Each row of a before or after table is a point. The points were changed in one or more steps. Then noise was added and the rows were shuffled. The steps act on how far a point lies along the listed directions, d1 being the first. Name the steps. A step turns or swaps two directions, mirrors them in a line or flattens them onto one, adds a multiple of one to another, or multiplies one. Angles are multiples of 10 degrees, from the lower direction toward the higher: turns from -170 to 170, lines from 10 to 170 but not 90. Use the fewest steps. Two steps may share a direction if one is a turn and the other turns, adds or multiplies; they go together, in the order done. Otherwise the lowest direction goes first.
(in the rows, 128 means zero)

Directions:
(1): [110 172]
(2): [ 84 110]
Before (11 x 2):
[[106 109]
 [ 92 135]
 [116 142]
 [174 120]
 [199 116]
 [187 128]
 [214 153]
 [ 97 124]
 [109 168]
 [ 81 171]
 [234 123]]
After:
[[125 122]
 [143 155]
 [153 162]
 [139 139]
 [139 154]
 [132 130]
 [153 184]
 [110 107]
 [113 116]
 [136 140]
 [137 148]]
Steps: flatten d1 and d2 onto the line at 130 degrees

Directions:
(1): [201 119 127 158  98 165 151 129]
(2): [130 181 134 176  95  80 118 105]
(3): [129 143  88 138 125 111 136 211]
(4): [106  87 102 115  52 124 107 123]
(5): [128 146 179  81  95 112 178 146]
Before, 8 rows:
[[155 136 132 151 152 125 136 123]
 [180 156 168 163 137 140 156  88]
 [154 124 125 133 120 137 149 163]
 [118 131 123 134  95 118 126 149]
 [116 121 131  98 112 131 139 109]
 [126  97 127 147 118 160 125 110]
 [134 139 122 151 118 126 129 138]
 [107 145 142 124 106  96 121 121]]
After (8 x 8):
[[109 122 108 102  68 112 134 134]
 [116  90  92 136  66 137 104 140]
 [146 119 119 140  71 125 128 139]
 [ 86  88 139 109  89 137 125 109]
 [116 114 109 128 164 135 120 154]
 [176 164 192 108 247 168 197 154]
 [135 115 121 139 135 150 127 131]
 [159 149 157 135 217 139 157 127]]
Steps: turn d1 and d2 by -100 degrees; turn d3 and d5 by -70 degrees; multiply d4 by 3

Directions:
(1): [101 119 135 135 130 116 117 102 179  60 141 161 188 174]
(2): [165 102  90 201 116 109 164 116 161 137 111  86 112 169]
(3): [189 123 148 116 170 130 119  98 100 150 195 146 121 182]
(4): [139 145  77 187 110 153  90 104 101 108 176 142 145  75]
(5): [156  80 152 131  46 100  90 133 109 129 111 176 109 138]
Before (8 x 14):
[[150 106 141 128 129 111 138 111 143 121 154 134 138 148]
 [141 153 129 198 179 153 135 110 139  93 155 108 137 165]
 [105 113 123 159 105 121 153 123 190  95 104 109 161 180]
 [102 123 129 121 107 115  95 135 129  93 125 153 162 122]
 [119 108 105 144  65 123 152 122 145 122 119  90 117 130]
 [152 151 205  13 149 149 150 184  65 228 105 137  60  87]
 [122 155 186  10 162 133 136 144 121 156  91 144  81 118]
 [187  80 115 144 148 110 138  91 153 128 175 146 110 195]]
After (8 x 14):
[[161 156 126 194 182 160 140 119 111 129 155  91 108 146]
 [ 90 155 177  17 144 127 137 152 142 133  65 144  97 103]
 [153 111 135 149 138 125 151 104 164 117 155 120 148 214]
 [162 111 140 126 129 117 140 123 121 148 148 121 114 132]
 [ 58 151 184  32  96 142 157 209 126 162  27 129 100  44]
 [133 121 136 114 130 117  91 122 114 106 156 161 153 148]
 [122 103 111 144  73 120 146 108 156 105 139 106 136 155]
 [196  86 105 142 138 119 148 120 113 181 147 113  59 142]]
Steps: turn d1 and d3 by 70 degrees

Directions:
(1): [ 71  91 124  83 154 145 128 115 115 169 141 185 122 129 196 141  99 145
 102 190 114 135  72 110]
(2): [121 160 136 179 103 113 105 135 143 129 159  98  80 101 132 146 166 199
 105 198 190 156 127 107]
(3): [127 145  90 113 121 104 144 158 192  94 103 165 128 144  99 160 109  76
 192 203 134 165 135 113]
(4): [104  80 129 154 179 127  89 104 129  96 160 168  71 178 143 129 198 104
 146 125 124 129 175 169]
(5): [131 173  66 205  79 111  73  96 111 156 158 169 164 146 158 110 105 103
 129 116 106 152 118 132]
(6): [164  52  76 129 127  76 143 112 150 186 126  83 112 125 164 135 125  86
 109 120 166 121 162  79]
Before (8 x 24):
[[125  64 129 163 135 123 124 121 146 169 155 102  82 114 164 135 178 140
  101 141 183 111 131 104]
 [150 129  58 144 109 103 106 130 199 115 114 182 151 154 114 153 127  44
  198 161 127 160 147 115]
 [168 120 140 136 113 124 169 101  93 179 163  71 133 122 157 121 133 158
   65 131 181 139 154  86]
 [126  47  94 112 134 121 141 115 120 153 140  96 117 149 181 101 127 131
   94  92 132  82 120 119]
 [181 148  77 156 106  70  85 137 169  91 125 117 118 179  92 130 148  23
  206  93 133 137 181 132]
 [ 88  93 218  80 219 206 129 121  96  84 146 155  86 145 104  98 187 191
  137 136  97  97 124 178]
 [107 124 182  73 143 171 150 127 108 140 117  88 115  84 127 130 120 206
   89 141 134  83 122 123]
 [152 144  80 190 112 134 103 100 127 122 141 158 122 142 132 116 121 114
  159 131  88 150 127 139]]
After, 8 rows:
[[108 161 154 163 125 149 123 159 169  73 131 151 107 130  84 143 174 133
  175 167 145 134 122 152]
 [155  21 141 120 196 112 146 115 155 144 149  64  46 132 123 118 206 145
  124 152 192 105 197 101]
 [142 130 144 100 118 127 160 148 159 130 107  55  96  82  97 150 134 173
  121 172 180 107 161  98]
 [126 114 110 110 138 162 102 102 117 131 118 202 191 159 136 111 115  65
  159  59  55 110 110 160]
 [146 121  81 178 121 136 107  89 118 143 144 165 124 143 156 114 113 113
  145 123  81 146 120 133]
 [ 74 126 135  81 160 157  71 103  81 135 148 216 142 183 189 114 107  92
  144 107  58 116  67 158]
 [114 162 149 163 103 154 114 147 121  72 148  99 108 141 108 104 163 198
  121 117 137 107 114 163]
 [137 213 164 135 104 152 164 142 123  97 148 132 139 133  99 139 131 167
  129 203 161 180 134 118]]
Steps: turn d1 and d6 by 170 degrees; turn d2 and d3 by 80 degrees

Directions:
(1): [202 111 110 126 171 148 124  97 145  61  90 162 113 139 119 101 122 180
 112  54 101 145 139  71 152 181 101 126  65 148 172  79 121 136 124  99
 129 117 128 114  81 121 126 166 132 111 161 132 212 109 103 148 181 138
 148 145 105 186 151 160 155 191 111  91]
(2): [109 166 117  99 102 110 159 118 202 134 151 192  62 167 116 105 123 140
  90 147 170  99 208  80  99 127 133 119 167 157 139 124 174  71 100 147
 163 184 106 157  98 124 152 103  72  97 126 113 121  75 158 134 154 117
 167 121 184 107 146  73 171 133 137  91]
(3): [106 183 118  52 142 166  60 150 133 121  91 147 173 189 112 167 124 142
 124 129  66 137 185 151 131  94 118  76 194 101 162 163 140 113 102 158
 155  65 173 154 113 154  93 167 128 126 115 115 121 134  77 155 104 155
 176  99 107 144 139 175 117  90 139  75]
(4): [132 141 132 118 139 199 207 168 148 126 102 101 116 214 102 159 209  77
 155 152 138 138 110 187 145 159 164 153 145 124 172  92 135  99 130 106
 150 158  99 158 162 179 123 133 129  86 140  90 145 187 136 115 123  88
 121 103 149 161 158 161 130 186  81 160]
(5): [120 158  76 138 138 145  72 115 137 139  70 187  89 128 123 165 139  95
 124 169 151 121  97 169 134 164  80  95 107 122  71  88 159 117 115 194
  79 111 135 152 148  81 165  50 122 125 141 148 206 151 169 104 121 156
  87  86 140 158 113 167 125 135 192 116]
Before:
[[108 133 150  81 134 192 107 180  95 133 111  86 209 194 122 156 128 123
  144 109  58 149 131 165 155  85 159 106 160  93 150 173  98 141 126  97
  152  85 150 111 140 173  92 194 165 127 122 121  96 173  80 144  98 142
  157 120  82 131 142 168  98  96 107 137]
 [124 130 101 133 127 137 134 133 115 143 105 123 124 113 125 144 146  89
  148 155 154 138  91 172 136 161 135 124  92 114  92 119 117 141 131 136
   97 132 134 140 150 118 150 105 135 135 129 131 166 155 147 105 112 125
  100 129 130 144 109 145 114 153 142 157]
 [148 119 117 114 131 124 125 113 140 103 142 128 144 134 129  94 110 157
  110  93 105 124 173  76 112 117 116 118 151 134 158 161 127 128 117 122
  145  93 149 114  92 118 113 167 119 140 126 113 122  85 112 145 140 149
  166 134 108 121 144 122 102 103 106 102]
 [165 116  88 149 145 119 119 102 143 117 100 171  80 107 127 116 124 132
  115 111 152 116 108 112 115 172 112 127  86 141 117  93 153 125 113 156
  111 150 102 126 113 104 145  92 131 123 141 146 172 124 144 117 148 140
  125 130 132 140 129 142 147 163 152 105]
 [111 153 136  91 123 165 148 142 136 129 124 106 135 171  96 148 161 123
  127 124 100 120 161 159 136 122 155 130 164 115 155 151 121 113 124 114
  153 117 149 146 114 166 111 175 132 120 128  97 100 138  96 140 122 116
  153 115 127 126 156 144 137 147  84 140]
 [168 102 137 180 126 113 188 112 132 123 138 123 111 128 143  98 137 138
  129 108 154 128  97 114 130 159 133 152  83 138 133  91 107 136 167  85
  119 167  96 114 116 113 123 122 128 115 141 134 147 112 154 105 164 105
  112 152 125 142 125 114 138 177  96 157]
 [122 146 162 108 132 160 145 170 114 129 118  75 169 162 112 137 162 108
  166 136 108 152 129 160 131 125 143 139 147 109 155 139 109 139 128  95
  144 130 130 140 146 180 103 168 137 114 119 118 108 170  88 140 107 107
  162 120 147 140 142 142 118 140 106 146]
 [ 84 149 123 125 117 123  96 151 101 181 119 113 158 105 127 152 142  97
  148 202 129 114  93 201 129 101 120 109 174  84  95 137 145 141 130 177
  110  98 144 142 189 111 120  89 143 133 100 136 110 169 144 115  89 143
  107 106 129 104 120 133  74  82 165 157]]
After:
[[119 124 135 114 108 123 191 144 136 140 155  98 127 136 121 113 146 110
  143 139 158 132 140 133 119 135 176 146 126 127 137 145 114 124 131  98
  146 167 119 136 130 156 132 148 118 125 118 107 104 127 131 123 123  96
  141 153 144 115 126  97 129 151  97 157]
 [119 171 103  88 127 148 104 110 163 120 102 172  94 159  94 143 134 143
   98 123 114 108 180 128 132 142 114 102 145 131 128 130 146 101 107 152
  132 113 156 153  91 123 138 137 111 120 138 114 150 107 116 139 141 142
  153 104 137 138 149 142 155 149 128 102]
 [109 108 127 154 108  91 137 131 107 165 157 105 127  83 142 125 120 104
  136 149 155 113  98 145  96 110 156 144 137 123 100 155 132 136 128 148
  126 153 104 119 147 126 124 101 140 147 107 141  66 137 138 110 102 121
  119 139 134  79 112 106 116 100 139 148]
 [159 112 157 104 144 140 179 145 129 107 141  91 166 150 113  92 148 171
  137 101  91 134 147 110 144 122 157 147 149 114 212 120 120 137 136  80
  177 128 122 118 125 169  82 201 141 101 121 107 111 131  87 156 151 110
  176 158 113 132 169 119 115 152  71 133]
 [127 169 106  63 147 220 114 164 160 109  66 169 133 249  99 162 150 120
  119 119  88 139 163 150 156 139 132  88 148 118 156 113 143  95 102 126
  153 114 131 147 121 154 126 153 128  86 147 115 180 161 113 139 133 144
  165  93 120 172 164 181 136 151 129  99]
 [137 175 125  96 137 154 127 141 167 113  94 157 107 178 101 126 153 128
  133 137 133 137 172 121 123 158 110 114 134 132 147 104 147 106 103 128
  140 149 124 159 113 146 133 130 104  92 134 126 170 135 115 142 140 123
  176 106 176 160 150 136 154 163 140  98]
 [135 129  88 131 140 148  85 117 117 122  98 137 143 127 130 134 131 115
  127 131 113 128 117 140 125 135  90 103 137 114 110 141 134 135 117 163
  102  66 160 126 130  92 131 115 135 147 131 129 165 131 137 121 117 167
  119 103 101 142 124 166  78 100 147 118]
 [131 125 122 180 108 102 166 115 135 155 139 142  92 121 146 116 135 114
  125 154 179 113  96 138 116 146 123 136 105 132  91  99 128 122 159 126
  102 169  98 132 135  92 141  71 115 120 130 141 138 115 184  90 144 115
   94 130 146 122 111 103 131 150 132 160]]
Steps: turn d1 and d5 by 140 degrees; turn d2 and d4 by -80 degrees

Directions:
(1): [101 119 102 168 190  65 134 226 102 118 145 128 114  65 133 129 153 131
  93 148 147 151  60 182 133 162 177 142 104 112 104  74 125 141 141 164
 158 137 159 153  92 147 102 133 140 136 112 108 133 157 165 132 137 118
  76 156 146  91 205 160  97 200 154 134]
(2): [133 156 129 152 159 209 123 141  93 106 120  91 192  98  91 136 119 100
 107 108 148 131  90 174 180 127 177 110 125 182 212 153 161 177 186  93
  99 127 133  94 116 173  91  92 159 123  76  95  99 121 104 164 140  87
 168 112 136  88  81 104 155 118 166 112]
(3): [128 167 109 114 131 138  84 187  93 110 123 122 135 119  92 139 118 131
 113 100 154 114 113  73 143  98 167 117 161 139 122  73  61 102 121 155
  82 135 107 202 136 108 130  83  93 100 142 157 162 171 126 150 110 167
 137 169 185 111  95 160 116  12 163 187]
Before:
[[130 130 130 114 112 115 118 121 130 129 118 137 121 144 143 122 110 136
  139 129 127 111 148  91 115 120 111 130 140 121 107 122 112 105 107 140
  121 125 117 164 139 109 147 137 112 126 152 155 139 131 138 113 119 156
  127 138 137 147 121 141 103  99 130 144]
 [118 137 114 131 150 118 127 149 115 122 132 122 133 120 139 130 135 134
  108 132 137 122 104 126 130 134 145 124 131 118 129 105 110 124 127 136
  135 130 134 140 129 131 118 121 130 125 133 125 131 139 147 136 129 131
  108 137 137 127 142 142 118 130 149 131]
 [138 115 134 107  96 126 129  79 158 143 124 139 106 157 139 122 130 142
  148 125 104 120 154  93 104 121  98 128 136 111 100 148 122 109 113 127
  134 126 127 128 131 102 153 142 116 131 146 139 131 127 125 114 126 155
  124 126 127 162 125 123 118 116 103 129]
 [135 114 138 110 113 114 123 106 146 132 120 134 113 150 133 131 118 133
  135 142 130 134 163 110 105 125 106 140 132 112 112 132 118 116 103 136
  127 135 126 125 141 105 147 133 117 133 151 145 137 124 124 111 126 140
  125 115 115 144 123 130 127 117 109 138]
 [123 132 124 130 133 150 130 135 133 121 124 126 127 135 119 132 125 130
  122 121 135 118 120 129 137 127 128 120 123 132 137 130 123 123 124 124
  120 129 125 129 126 129 128 110 117 129 118 128 136 128 119 142 135 122
  132 126 125 129 121 130 130 114 129 135]
 [137 117 135 122 117 115 132 113 140 131 129 139 110 149 141 117 136 134
  149 129 116 128 142 116 114 124 110 142 129 116 113 130 118 113 111 134
  133 131 128 119 141 114 140 143 115 115 145 138 130 121 131 117 125 130
  131 120 128 152 141 122 128 141 115 121]
 [140 128 139 126 121 163 124  96 134 135 116 119 138 143 128 121 128 132
  134 119 125 119 140 132 136 115 111 127 131 142 156 140 147 128 136  99
  120 139 116 113 136 140 119 135 125 133 113 130 124 112 116 144 131 122
  150 113 114 131 102 119 145 125 125 123]
 [128 151 119 142 161 158 104 181  86 100 126 117 162  85  94 148 124 106
  107 108 158 134  88 145 166 113 184 105 136 154 175 104 120 151 157 117
  100 131 125 145 116 143 103  87 145 113 102 112 128 153 128 159 125 128
  152 137 161  85 110 129 138  88 170 146]
 [140 139 134 101 108 129 110 117 125 133 122 136 124 147 118 129 130 137
  136 118 132 106 146  93 114 107 111 126 146 126 118 114 101 100 106 132
  113 133 106 160 140 110 136 118 104 121 155 142 150 133 134 124 119 149
  141 137 137 148 103 139 133  72 127 155]
 [125 143 131 129 126 169 130 121 118 118 127 105 168 126 120 134 110 111
  131 101 129 130 129 132 160 119 140 109 131 156 166 155 141 150 155 110
  109 128 134 110 128 141 107 107 132 125 104 114 115 114 110 135 127 113
  162 110 132 120  83 112 153 104 144 121]]
After, 10 rows:
[[117 129 116 134 151 114 136 141 122 124 132 122 132 119 148 128 137 134
  112 138 132 127 105 137 128 141 140 127 124 116 128 115 121 128 129 134
  145 130 140 129 128 135 118 129 138 130 131 119 125 134 149 132 133 124
  104 132 129 129 150 139 120 151 143 122]
 [130 144 132 177 193 211 134 160  78  92 125  88 210  58  89 147 127  82
   94 116 159 149  58 231 200 140 204 100 105 190 249 160 198 215 215  72
  114 126 149  65  94 199  67  90 198 129  44  60  78 119 114 174 150  62
  174  95 128  57 102  89 168 173 182  88]
 [142 141 138 130 128 187 116 105 121 128 114 108 156 136 113 124 124 125
  127 108 132 118 129 137 151 111 126 120 135 158 178 141 148 138 150  92
  107 140 115 112 135 149 110 120 129 129 100 126 121 114 108 155 131 114
  162 113 121 119  83 114 151 107 139 126]
 [134 113 133 110 104  85 127 113 150 136 131 152  87 160 151 115 138 147
  154 134 113 124 158  90  97 120  96 148 135  97  81 114  96  90  88 150
  137 132 122 141 149  94 156 148  99 113 169 155 145 130 140 108 117 151
  118 131 134 166 153 135 116 125 105 137]
 [123 128 126 137 138 156 138 128 134 121 126 122 133 131 119 130 125 126
  122 123 135 122 117 144 142 132 129 118 115 137 148 142 138 135 135 117
  124 129 130 113 123 139 122 113 129 133 107 118 125 121 118 143 140 110
  134 117 116 126 122 122 136 135 129 122]
 [135  98 146 110 104  86 145  82 158 150 131 152  96 156 158 118 144 143
  149 148 107 119 159 126  85 136  72 141 118  97  91 141 139 105  94 129
  162 128 124 119 132 114 144 165 122 145 160 128 135 106 150  97 129 133
  114 114  94 169 153 130 129 174  93 117]
 [125  97 137 111 102  67 141  93 160 146 124 157  87 157 177 113 121 148
  153 154 106 117 167 100  83 139  74 145 123  88  67 132 128  96  84 147
  159 123 128 148 137  97 160 176 115 142 167 155 137 117 153  87 121 156
  100 131 108 172 164 142  93 165  97 126]
 [135 100 134  94  79  82 130  73 176 155 128 159  72 173 160 118 136 159
  160 136  95 119 174  66  77 120  71 139 141  82  54 134 103  82  81 146
  149 127 125 148 138  76 173 162  99 134 175 157 149 131 137  95 120 178
  105 136 122 183 150 136 103 118  84 139]
 [129 156 133 148 149 223 132 124  98 103 122  81 211 105  99 137 105  92
  116  90 140 134 104 171 195 123 170  98 123 191 224 178 172 187 196  84
   94 125 139  79 119 175  81  89 157 125  65  88  92 104  94 158 136  78
  186  95 131  95  56  92 172 112 166 100]
 [134 102 138 100 100  78 126  99 164 142 124 151  85 163 151 127 122 145
  145 151 119 134 181  91  80 126  83 149 131  86  74 122 107  96  79 150
  142 134 125 138 145  85 163 150 105 136 173 159 150 126 133  94 121 156
  106 121 110 162 146 139 115 124  90 143]]
Steps: mirror d1 and d3 in the line at 10 degrees; multiply d2 by 2.5
